Each row of a before or after table is a point. The points were changed in one or more steps. Then noise was added and the rows were shuffled. The steps act on columns, c1 being the first. Write out the steps. A step turns or swaps two columns, mirrors them in a line or flattens them onto one, adds a multiple of one to another, or multiplies or shifts one. Angles are multiples of 10 degrees, from the lower column toward the higher: turns from -170 to 170, lines from 10 to 170 but not 90. Use the fewest steps. Two steps may share a column if one is a turn and the other turns, adds or multiplies; they go together, in the order done. Otherwise the lowest column goes first.

Before:
0.24; -0.14; 0.07
0.39; 0.08; 0.22
-0.19; 0.16; -0.42
-0.19; -0.06; -0.18
0.00; 0.02; 0.02
-0.01; 0.07; 0.15
-0.03; 0.22; 0.23
0.22; 0.18; -0.08
0.38; 0.44; 0.04
-0.16; 0.12; 0.10
0.05; 0.40; 0.21
0.22; -0.45; 0.03
After, 12 rows:
-0.18; 0.43; -1.06
-0.03; 0.28; 0.57
0.23; -0.47; 0.17
0.00; 0.09; 0.35
-0.16; 0.39; 0.23
0.22; -0.79; 0.08
0.37; -0.18; 0.12
-0.18; 0.23; -0.48
0.21; -0.14; -0.17
0.38; -0.51; 0.55
0.05; 0.34; 0.51
-0.01; 0.04; 0.06
Steps: add -1.5 times c1 to c2; multiply c3 by 2.5

Before, 11 rows:
0.20; 0.06; -0.23; -0.44; 0.00; 0.19
0.25; 0.06; 0.23; 0.46; -0.02; -0.02
0.05; -0.07; -0.05; -0.29; 0.26; 0.18
0.11; -0.12; 0.05; 0.37; 0.19; -0.29
0.15; -0.08; -0.10; 0.94; 0.06; 0.24
0.20; -0.20; -0.05; 0.21; 0.34; 0.11
0.25; -0.05; 0.35; 0.32; 0.17; -0.02
0.10; -0.12; -0.31; -0.20; 0.08; -0.04
0.08; -0.07; 0.09; -0.38; 0.30; -0.26
-0.68; -0.17; -0.25; 0.22; 0.00; 0.12
-0.30; 1.35; 0.04; 0.07; 0.42; -0.10
After:
-0.03; -0.07; 0.09; 0.40; 0.19; -0.30
-0.03; 0.13; 0.33; 0.43; -0.01; -0.01
0.28; 1.34; -0.15; -0.17; 0.41; -0.09
-0.09; -0.12; 0.00; -0.28; 0.25; 0.19
-0.28; -0.18; -0.18; -0.14; 0.08; -0.04
0.01; -0.12; 0.14; -0.35; 0.30; -0.26
-0.33; -0.02; -0.05; -0.45; 0.00; 0.19
-0.18; 0.08; 0.00; 0.95; 0.06; 0.25
0.03; 0.00; 0.41; 0.36; 0.18; -0.02
-0.18; -0.15; 0.12; 0.24; 0.32; 0.11
0.36; -0.16; -0.64; 0.27; 0.00; 0.10
Steps: mirror c1 and c3 in the line at 70 degrees; turn c2 and c4 by -10 degrees

Before (11 x 11):
-0.31; -0.09; 0.18; 0.35; 0.08; 0.29; -0.39; 0.38; -0.31; -0.07; -0.33
-0.36; 0.09; -0.17; 0.52; -0.02; -0.15; 0.32; 0.38; 0.27; -0.22; 0.32
0.16; -0.56; -0.06; 0.45; -0.11; -0.09; -0.37; 0.38; -0.08; 0.00; -0.06
0.06; -0.02; -0.18; 0.49; 0.34; 0.11; -0.41; 0.39; -0.29; -0.16; -0.45
-0.34; 0.44; -0.21; -0.15; 0.39; 0.20; -0.05; 0.67; 0.40; 0.40; -0.05
0.12; 0.08; -0.12; 0.45; -0.26; 0.11; 0.23; 0.02; 0.24; -0.04; 0.41
0.35; -0.33; -0.12; -0.42; -0.37; -0.44; -0.51; -0.03; -0.01; -0.15; -0.17
0.00; -0.02; 0.12; 0.06; 0.05; -0.40; -0.05; -0.14; 0.40; 0.19; 0.13
0.01; -0.17; -0.04; 0.49; 0.07; -0.10; -0.17; 0.49; -0.65; 0.06; -0.06
0.52; -0.73; 0.14; -0.23; -0.08; -0.22; -0.25; 0.06; -0.29; -0.24; -0.41
-0.25; -0.20; -0.25; 0.36; 0.36; 0.26; -0.25; 0.27; -0.29; -0.10; 0.12
After, 11 rows:
0.02; -0.18; -0.07; 0.57; 0.10; -0.05; -0.44; 0.22; 0.67; 0.12; -0.05
-0.02; -0.03; 0.08; -0.10; 0.06; -0.38; 0.03; -0.09; -0.38; 0.17; 0.08
0.12; 0.06; -0.10; -0.20; -0.27; 0.12; 0.10; -0.28; -0.09; -0.07; 0.40
0.12; -0.08; -0.17; 1.16; 0.34; 0.13; -0.57; 0.16; 0.24; -0.17; -0.46
-0.32; -0.07; 0.18; 0.86; 0.02; 0.31; -0.53; 0.22; 0.24; -0.06; -0.31
0.34; -0.34; -0.16; -0.16; -0.30; -0.43; -0.32; 0.26; -0.22; -0.16; -0.20
-0.38; 0.43; -0.21; -0.09; 0.42; 0.22; -0.49; -0.63; 0.05; 0.38; -0.05
0.52; -0.66; 0.14; 0.41; -0.07; -0.25; -0.21; 0.32; 0.15; -0.23; -0.41
-0.24; -0.19; -0.23; 0.18; 0.37; 0.24; -0.36; 0.15; 0.24; -0.12; 0.14
0.16; -0.57; -0.08; 0.56; -0.11; -0.12; -0.53; 0.02; 0.15; 0.02; -0.09
-0.35; 0.07; -0.18; 0.04; -0.04; -0.14; -0.01; -0.55; 0.13; -0.21; 0.31
Steps: add -1.5 times c11 to c4; turn c7 and c8 by 40 degrees; turn c8 and c9 by 140 degrees

Before, 10 rows:
-0.22; -0.13; -0.16; -0.28; 0.22; -0.59; 0.34; 0.08; -0.08; 0.15; 0.40; -0.08; -0.03; 0.02
-0.37; 0.12; 0.18; 0.33; -0.29; -0.50; 0.16; 0.16; -0.04; 0.17; -0.18; 0.33; 0.06; 0.48
-0.44; 0.20; -0.05; 0.36; -0.59; -0.55; -0.39; 0.01; 0.05; 0.11; 0.18; 0.25; -0.16; 0.12
0.32; 0.24; 0.05; -0.42; -0.34; -0.06; -0.07; 0.57; 0.25; -0.37; 0.36; -0.57; 0.49; -0.30
0.00; -0.16; -0.25; -0.40; 0.11; -0.36; 0.09; -0.18; -0.20; 0.33; -0.06; 0.08; -0.09; 0.44
-0.28; 0.14; -0.01; 0.41; -0.12; -0.03; -0.31; 0.31; 0.27; 0.13; 0.21; 0.25; -0.04; 0.05
-0.37; -0.42; -0.59; -0.10; -0.02; -0.37; 0.26; 0.05; -0.19; -0.06; 0.05; 0.05; -0.11; 0.26
0.34; -0.23; -0.24; -0.21; 0.31; -0.27; 0.23; -0.26; -0.18; -0.25; 0.27; -0.24; 0.38; -0.09
-0.14; 0.04; 0.28; 0.06; -0.39; 0.14; -0.33; 0.30; 0.33; -0.55; 0.83; -0.45; 0.04; 0.07
0.32; 0.02; 0.14; 0.39; -0.57; -0.04; -0.28; 0.56; 0.39; -0.38; 0.81; -0.33; -0.23; -0.02
After:
0.00; -0.20; -0.21; -0.33; 0.09; 0.30; 0.09; -0.14; -0.20; 0.13; 0.20; -0.43; -0.09; 0.16
-0.13; 0.09; 0.30; -0.09; -0.42; 0.23; -0.35; 0.31; 0.35; -0.19; -1.06; -0.16; 0.02; -0.41
-0.38; -0.52; -0.51; 0.04; -0.02; 0.35; 0.26; 0.05; -0.19; -0.01; 0.04; -0.23; -0.11; 0.08
-0.27; 0.14; -0.05; 0.27; -0.14; 0.13; -0.30; 0.28; 0.27; 0.05; -0.24; -0.01; -0.04; 0.24
-0.35; 0.17; 0.15; 0.40; -0.30; 0.41; 0.18; 0.13; -0.04; 0.07; 0.40; -0.43; 0.05; 0.41
-0.44; 0.19; -0.08; 0.17; -0.59; 0.61; -0.37; 0.02; 0.04; 0.05; -0.04; -0.08; -0.15; 0.28
0.32; 0.25; 0.01; -0.43; -0.34; 0.22; -0.07; 0.57; 0.25; -0.13; -0.43; 0.21; 0.49; -0.61
0.32; 0.06; 0.13; 0.26; -0.57; 0.40; -0.31; 0.55; 0.38; -0.14; -0.99; -0.04; -0.26; -0.37
-0.21; -0.16; -0.13; -0.13; 0.23; 0.71; 0.32; 0.08; -0.07; 0.08; -0.28; -0.04; -0.07; -0.09
0.33; -0.25; -0.17; -0.11; 0.33; 0.36; 0.20; -0.27; -0.17; -0.10; -0.23; 0.05; 0.40; -0.25
Steps: turn c2 and c3 by -10 degrees; add 0.5 times c7 to c4; multiply c11 by 1.3; turn c6 and c11 by -160 degrees; multiply c10 by 0.4; turn c12 and c14 by 80 degrees
